Each row of a before or after table is a point. One or more steps were done to the points. Then noise was added and the rows were shuffled. The steps act on columns, c1 being the first. Name the steps. A step turns or swaps two columns, mirrors them in a line or flattens them onto one, adds a multiple of one to another, or multiplies or shifts one. Angles are multiples of 10 degrees, from the lower column toward the higher: turns from -170 to 170, lines from 10 to 170 but not 90. Use the fewest steps. Two steps may share a column if one is a turn and the other turns, adds or multiplies; they go together, in the order done. Otherwise the lowest column goes first.

Before:
[[ 26 -18]
 [ 22   0]
 [ 12 -35]
 [ 29  -6]
 [ 13 -19]
 [-95  -7]
 [-35 -22]
 [ -3 -35]
 [ 20 -36]]
After, 9 rows:
[[ 14  29]
 [ 34  18]
 [ 35   3]
 [ 16  15]
 [ -5  22]
 [ 24 -93]
 [ 27 -30]
 [ 32  26]
 [  3  27]]
Steps: turn c1 and c2 by 100 degrees

Before (12 x 4):
[[ 43  36  -1  90]
 [-25  11  25 -41]
 [ -7  35  13  37]
 [ 13  31  14  -6]
 [ 51 -83 -47 -11]
 [ -7  27 -29 -24]
 [-25  18 -33 -10]
 [-10  36  12 -11]
 [ 74 -62 -20  37]
 [ 13  70  -3  16]
 [ 11  30  -2  62]
 [ 54 -50 -10 -32]]
After:
[[ 49  22 -29  90]
 [ 11   7  -1  36]
 [ 21  15  17  -1]
 [ 28  17 -26  35]
 [ -6   5 -48 -12]
 [ 21   3  -2 -29]
 [ 15  13 -25  63]
 [  6   4  16 -16]
 [ 35  29  -8  18]
 [ -7  -5  39 -37]
 [  3   4 -19 -29]
 [ -8 -11 -26  -9]]
Steps: flatten c1 and c2 onto the line at 30 degrees; add -0.3 times c4 to c3

Before:
[[-44 -61   0 -16  -5  -7  22   8]
 [ -6  16 -25  -8  11  25 -12 -24]
 [-18 -70  -8  -9  -5  -9 -18  32]
 [ 19  36 -16  12  32  11  22  -7]
 [ 13   8   7  20  18  10  -7 -42]
 [-10 -17  34  27  22  65 -28   3]
 [-52 -70 -20  -2 -13  -2   9  24]
 [-20  29   1  14  17  -7 -11  -8]
 [ -3  13 -28  32  -9   0  11 -15]
 [ -2   9   0  -7 -24   3  11   0]]
After, 10 rows:
[[ 30  43  -1 -26  22  50   4 -20]
 [  0  36   0 -48 -20  42  -7 -46]
 [-19 -11 -23  98  -9  -9 -14  -1]
 [ -2 -16 -12  36 -29 -31  23  20]
 [ -1  -4   1 -20  -1  -9 -26  -1]
 [  3  58  23  83  18 -37  30  -8]
 [-12 -28   1  40   4 -10  21 -21]
 [-39  -2   5  61   0 -12  18  22]
 [-25   2 -19 -26   7 -23  13  -4]
 [ 14  53 -10  -3  -3  46 -15 -58]]
Steps: mirror c1 and c8 in the line at 40 degrees; turn c2 and c6 by -140 degrees; multiply c3 by 0.7; multiply c4 by 3; turn c5 and c7 by 110 degrees

Before:
[[-37  42   2   8   0 -34 -10  10  43]
 [-48   9 -56 -59  64 -11  -6  17  -2]
 [-45  43  19 -63 -20 -31 -23 -17  14]
 [ 12 -26  20  49  44   8  32 -41  33]
 [-23  13 -22 -53  88  16  -5  23  32]
 [  3  37  17 -28 -16 -28  35  -6   1]
 [ -2 -18  53   9  -5 -56  -8  -7  48]
 [-37  50  41  -1   7 -45  22 -11  -8]]
After:
[[ 34 -28  17  32  45 -32  -7 -70  32]
 [-15  52   3  15   8  -3 -55 -34  14]
 [-52  13  10 -31  93  -3  17  24  14]
 [-17  41  19  22   6  27 -27  23  30]
 [ 12 -25  32   5  -4  37 -43   1  56]
 [-67   8 -16 -27  67   4  -5  22 -23]
 [-60  43  12 -29 -19  35 -12   8  21]
 [-20  38   9 -22 -12 -14 -41 -42   5]]
Steps: multiply c1 by 0.7; turn c1 and c4 by -40 degrees; flatten c3 and c9 onto the line at 60 degrees; add -1 times c7 to c8; turn c6 and c7 by 120 degrees

Before (10 x 12):
[[-33  12   2  48  -5 -27 -50  45  35  -7   2  -8]
 [ 27   4   9  26   5  15   6  30 -27   6  10 -27]
 [ 33 -12  11  14  22  -4  25  19  58 -21 -10  24]
 [-29 -32  31   4   3 -30  20 -46 -16   9  30  11]
 [ -3  -2  14 -33  16  43  -6  43  -9  25 -15  -3]
 [ -6  12  77 -19  -6 -43  -4 -30 -22  30 -19   7]
 [ 11   0 -10 -21  21   3 -36 -23 -19   2   3  -5]
 [ 38 -17   2  18  10 -12  21  16 -42   6 -51 -95]
 [-24  26  19   2 -22 -42  24  -4  47  19   8   3]
 [ 22 -22   2  -3 -36 -91  11 -22 -11  -6 -37 -13]]
After (10 x 12):
[[-62  -4  -3 -20  10  23   6  47  -6 -43  17 -17]
 [-37   4  -2  32   7   1  -1  19 -28 -14  42  -6]
 [-25   0   0  19  19 -20 -28   7  56   3  24  34]
 [-96  -8  -1  64  -2 -17  50  30  32  25  29  32]
 [-64   7  -4 -29  -6  29   4 -19 -16  41   7 -15]
 [-85  36  -1  -3 -17  19 -13  -3  42  42  40  -1]
 [-37 -16   0  -3 -34  -7 -21 -20 -11  87  -9 -16]
 [-90 -23  -1 -11   8   8 -31 -44 -16  25  62   0]
 [-20 -12   1  23   4   9 -26   9 -40  14 -23 -76]
 [-51 -13   1 -29  31   4  33 -20 -21  -4  29 -25]]
Steps: shift c1 by -60; mirror c2 and c7 in the line at 10 degrees; multiply c3 by 0; turn c4 and c8 by -20 degrees; add 0.7 times c4 to c12; turn c6 and c10 by -90 degrees; shift c11 by 30
